Each row of a before or after table is a point. The points were changed in one or more steps. Then noise was added and the rows were shuffled. The steps act on how far a point lies along the listed directions, d1 being the first. Write out the steps. A step turns or swaps two directions, mirrors them in a line or flattens them onto one, adds a multiple of one to another, or multiplies one. Angles are multiples of 10 degrees, from the lower direction toward the higher: turns from -170 to 170, lines from 10 to 170 but not 90. Use the fewest steps. Two steps may share a direction if one is a turn and the other turns, adds or multiplies; they go together, in the order done. Otherwise the lowest direction goes first.
(in the rows, 128 means zero)

Directions:
(1): [154 153  96]
(2): [160  92 126]
(3): [153 147 164]
Before:
[[123 119 125]
 [111 157 165]
 [112  93 142]
 [131 123 127]
 [154 132 148]
 [142 166 138]
 [ 66  67 168]
 [ 92 115  85]
 [136 140 152]
 [132 106  89]
 [130 180 144]]
After, 11 rows:
[[134 127 127]
 [ 70  75  70]
 [115 123 152]
 [129 113 155]
 [ 86 135 152]
 [106 163 166]
 [131 128 117]
 [160 129 100]
 [133 151  74]
 [124 150 165]
 [113 100 104]]
Steps: turn d1 and d3 by 60 degrees

Directions:
(1): [138 104 132  92 168 160]
(2): [ 78 121 127  92 100 133]
(3): [146  80 135 143  92 149]
(4): [126 129  63 136 128 147]
(5): [126 165 146 139 117 180]
(6): [169 148 120  88 100 121]
Before (11 x 6):
[[155 125 113 144 155 109]
 [158 127 109 119 109 126]
 [112 119 135 139 116 105]
 [167 121 125 118 136 120]
 [112  98 145 142 111 125]
 [165 140  77 139 149  93]
 [122 160 134 114 104 127]
 [107 122 129 125 128 163]
 [160 145 116 104 155 146]
 [123 101 107 132 108 159]
 [113  97 125 114 168 110]]
After (11 x 6):
[[109  63 111 108 181  65]
 [104 168 143 134 111 153]
 [ 96  91 122 153 127 120]
 [194 120 108 102 134  75]
 [192 121 109  90 123  97]
 [182 158 135  87 136 151]
 [ 89 132 148 148 134 192]
 [103 104 118 144 129  89]
 [110  96 125 147 113 169]
 [167 124 114 109 103 116]
 [212 120  98  90 122  37]]
Steps: add -1.5 times d2 to d6; flatten d3 and d4 onto the line at 20 degrees; multiply d5 by 2.5

Directions:
(1): [127 126 122  95 129 153 191 153 105]
(2): [108 130 148 125 148  88 165 121 180]
(3): [199 138 124 140 161 111 141 122 122]
Before:
[[114 114 139 124 115 140 100 133 138]
 [110 124 130 150 125 109  98 114 128]
 [146 130 121 117 131 139 152 142 120]
 [166 136 112 105 127 160 154 125  72]
 [119 120 120 127 145 116 162 150 167]
 [171 130 110 112 135 153 186 147 100]
 [160 128 110 112 131 162 176 163  85]
 [161 121 117 117 113 148 156 139 102]
 [163 142 126  88 163 116 224 138 139]
 [ 97 131 148 152 115  93 112 101 185]
 [148 129 124 122 156 119 183 142 140]
 [ 98 115 159 144 138  89 127 107 173]
 [200 141 112 116 146 141 146 121  77]]
After, 13 rows:
[[189 131 104 138 143 149 128 141  89]
 [160 132 118 139 129 132 105 128 120]
 [231 150 124 157 169  92  96  89 118]
 [139 118  98 125 127 161 139 163 109]
 [180 141 124 155 136 111  74  87 115]
 [174 124 122 152 117 120  93 113 122]
 [182 132 113 170 130 128  65 123 105]
 [ 92 112 146 114 115 134 122 136 153]
 [101 110 139  99 123 148 189 145 112]
 [230 145  92 125 139 163 113 131  57]
 [ 88 126 134  99 105 147 200 141 137]
 [204 133 106 164 132 133  84 116 101]
 [ 92 122 135 125 131 108 156 128 138]]
Steps: turn d1 and d2 by -110 degrees; multiply d3 by 1.6

Directions:
(1): [175  88  85  83 135 122 120 148 145 109 146 146 136  94]
(2): [134 105 124 116 112 100 122 135 150 169 106  52 150 133]
(3): [106  87 129 164 151 172 136 154 154 121 104 139 179 129]
(4): [140 153 104 159 170  77 155 171 109 150 109 141 131 117]
Before (13 x 14):
[[ 79  99 160 150 128 237 137 113 151  86 125 211 156 145]
 [110 173 116 177 142  70 139 141 126 157 123  65 129 158]
 [145  69 140  98  68 136 106  93 167 143 134  30 160 143]
 [148  92 119  78  95 110  90 116 142 104 129 113 140  93]
 [156  93 114 108 138 104 128 127 144 131 128  95 131 131]
 [120 178 147  99  91 163 107  82 139  98 159 144  89 148]
 [147  91 111 138 137 144 120 149 142 121 100 108 162 114]
 [149 138 123  90 109  83 120 107 117 122 145 126 105  93]
 [141 123 124 105 119 144 115 131 138  95 151 137 131 117]
 [142  59 112 129 133 141 147 168 161 142 118 101 200 128]
 [140 135 127 102 117 140 137 113 138 125 137 117 112 119]
 [132 119 138  87 107 166 110  96 134  86 166 135 107 127]
 [135  88 117 118 120 156 111 136 155 126 131 102 172 122]]
After:
[[104 196 118 192 160  98 144 135 103 115 145 149 106 152]
 [162 111 105 125 162  95 141 143 126 125 127 127 124 124]
 [148 139 123  91 110  80 121 109 116 123 145 127 104  95]
 [156 103 102  99 119  73 106 146 133 126 112 108 146  88]
 [ 83  56 164 122  91 214 120 109 188 139  97  94 188 157]
 [143 115 123 101 116 128 112 138 146 116 140 105 141 118]
 [147  86 101 154 167 128 166 188 139 131 119 148 189 121]
 [127 154 139  91  80 124 104  94 159 147 132  63 113 152]
 [148 103 103 151 152 139 129 158 129 116 100 132 157 109]
 [142 101 127  85 102 123 115 115 152 134 140  60 132 128]
 [142 107 102 137 147 125 127 163 143 141 116 111 176 114]
 [165 114  96 155 147  45 156 171 130 181 103  62 166 122]
 [143 136 122 106 121 123 141 124 140 139 126 102 119 120]]
Steps: turn d2 and d4 by 80 degrees

Directions:
(1): [174 152 163 138 100 161 102 118 142 133 139 157 157 112 104 174  82 161
 112 144]
(2): [100  93 138 136  83 133  75 103 118 143  77 124 128 126 177 100  93 126
 118 141]
(3): [106 105 108 122 118 102 119 103 128 108 165 161 151 113 133 156 136  99
 176 197]
(4): [132 146 159 110 131 172 149 186 114 119 123  96 143 109 159 118 135  98
 112 190]
(5): [140 106 126 123 129  97 138 166 157 123  80 140 128  70 113 156  99  75
 134  98]
Before:
[[ 87  57  78 132 105  45  96  74 155 124  77 177 123 108 114 168 121  86
  180 104]
 [112 134 127 138  99 105 125  84 127 132 109 140  96 137 131 115 110 172
  122  78]
 [133  96 151 111 132 116 130 172 118 119  83  91 100  99 155 111 129  72
  114 112]
 [136 136 118 138 134  89 127 106 133 123 195 154 138 139  97 171 155 149
  156 150]
 [112  79 119 130 103  64  97 119 154 120  97 164 135  68 133 151 107  86
  173 114]
 [151 163 137 131 163 109 141 115 124 116 163 145 104 153  80 137 151 163
  120  57]
 [123 126 120 120 127 120 125  86 108 136 156 160 119 141 128 162 156 152
  149 143]
 [106 112 124 121 118 122 117 111 123 136 128 116 127 113 136 109 142 121
  136 112]
 [104 120 145 109 115 151 122 178  96 128  54  71 139 103 194  99 108  81
  105 174]
 [163 170 145 154 107 146 134 118 142 135 171 136 132 150  87 138 116 178
  103 126]
 [158 158 106 132 127 113 151 108 158 112 154 170 134 138  94 167 138 167
  147  85]]
After (11 x 20):
[[108 116 114 118 124 114 120  83 105 136 143 153 114 140 143 148 159 145
  153 144]
 [ 93 113 120 150  91 118 107 105 119 142 114 106 106 164 155  70 124 144
  109 123]
 [133 149 131 138 103 111 135  88 133 134 124 150 103 133 112 135 107 183
  120  78]
 [ 99 122 121 131 152  89 122 106 109 125 119 121  84 162 130  86 160 141
  125  54]
 [179 183 171 112 133 179 152 196 120 118 120 105 169  89 120 173  97 119
   97 180]
 [144 102  98 133 119  67 116  86 176 118 122 200 141  97  58 224 111 114
  175 109]
 [ 91 106  85 129 111  90 125  93 134 120  97 139 110 150 160 102 147 136
  151  81]
 [182 137 168 114 143 134 145 181 135 111 123 113 120  90 107 162 120  95
  111 112]
 [146 106 129 131 110  76 109 125 163 114 127 178 148  63 101 184 103 103
  177 115]
 [ 83  93 103 137 125  70 107  97 118 131 152 130 117 149 150 117 164 123
  160 148]
 [136 141 133 123 126 135 127 115 133 131 154 131 140 105 105 142 137 137
  134 116]]
Steps: swap d1 and d2

Directions:
(1): [114 159 142 133 117 167  79 141 181 161 138 139 164  92 173 163 174 150
 116 132 147 139 123  92 103 165 108 158 144 151 147 130]
(2): [112  69 107 141 110 131 124 168 135  66 133 149 117 112 152 149 125  99
  98 113 131 128 154 136 107  76 113 124 197 165 144 127]
(3): [139 129  86  79 137 145 138 159 139 115 115 129 107 122 104 110 153 115
 133 125 176 135 124 124 166 172 111  92 127 144 162  41]
Before:
[[127  86 153 176 111  73 164 102  74 107 148 106 114 164 104 132  72  92
  126 121  54 120 144 177 116  33 167 132 127 102  99 188]
 [124 180 139 115 143 157 123 134 151 181 136 121 177 100 145 143 138 159
  118 137 165 129 130 107 133 198 129 129 124 132 144 121]
 [132 155 143 120 148 106 118 106 101 177 142 116 148 134 120 126 129 138
  143 122 106 126 127 142 124 152 140 150  92 107 123 141]
 [131 124 156 150 152 101 135  97 103 139 139 130 128 154 108 107  94 144
  138 122  69 101 137 146 129 108 146 161 117 100  91 193]
 [150 129 106 105 130 133 135 151 134 123 119 140  94 141 121 116 134 124
  137 137 150 120 131 123 143 148 125 106 132 135 133  95]
 [113  43  86 115  99 139 117 207 141  30 121 165 102 121 151 140 130  71
   88 117 155 121 164 149 132  82 102  93 233 179 187  57]
 [127 122 128  96 131 119 157 132  98 117 123 122 108 164  81 110 121 120
  136 119 126 136 125 127 165 116 146  95 110 114 132  86]
 [133  79  98 130 111 115 146 156 114  57 121 131 109 136 107 136 105 105
  125 133 138 114 131 152 145  72 114 108 180 142 118 138]
 [114  94 129 166 112 115 142 124 109 104 144 158 129 130 157 126  98 120
  106 123 105 128 139 154  95  50 131 160 170 132 116 185]]
After (9 x 32):
[[134 167 114  91 152 148 148 141 134 161 127 118 153 113 116 120 128 143
  126 134 177 128 130 120 160 201 130 100 117 129 151  83]
 [126  88 155 179 111  74 161 101  76 110 149 107 115 162 107 134  73  93
  125 121  53 120 143 176 113  32 166 135 126 103  98 191]
 [ 95  65 127 153  84 156  73 194 171  64 138 172 144  99 201 179 146  97
   75 122 134 124 163 127  87  78 100 142 246 184 175 121]
 [137 146 136 134 120 145 103 141 157 147 131 146 125 124 159 145 145 143
  128 142 134 122 130 106 110 144 123 142 141 139 125 142]
 [126  80 104 141 122 105 169 132  90  83 133 153 103 144 124 101  88 104
  113 120 118 125 140 168 124  53 132 129 162 128 122 144]
 [106 149 177 142 113 139 106 116 134 157 143 131 157 138 142 157 140 150
  121 125 101 139 123  99 111 110 144 151 124 119 119 163]
 [137 149 131 108 152 102 130 108  92 167 137 114 136 141 106 116 125 131
  147 121 112 126 127 148 137 154 141 136  88 106 126 123]
 [119  96 128 159 100 127 114 147 136  81 134 136 140 120 144 165 116 124
  116 137 122 116 131 135 112  68 112 144 189 146 110 186]
 [139 116 140 135 158  94 151 101  92 126 133 127 112 162  88  92  88 134
  143 120  77 100 137 154 146 111 147 143 113  99  95 169]]
Steps: swap d1 and d3
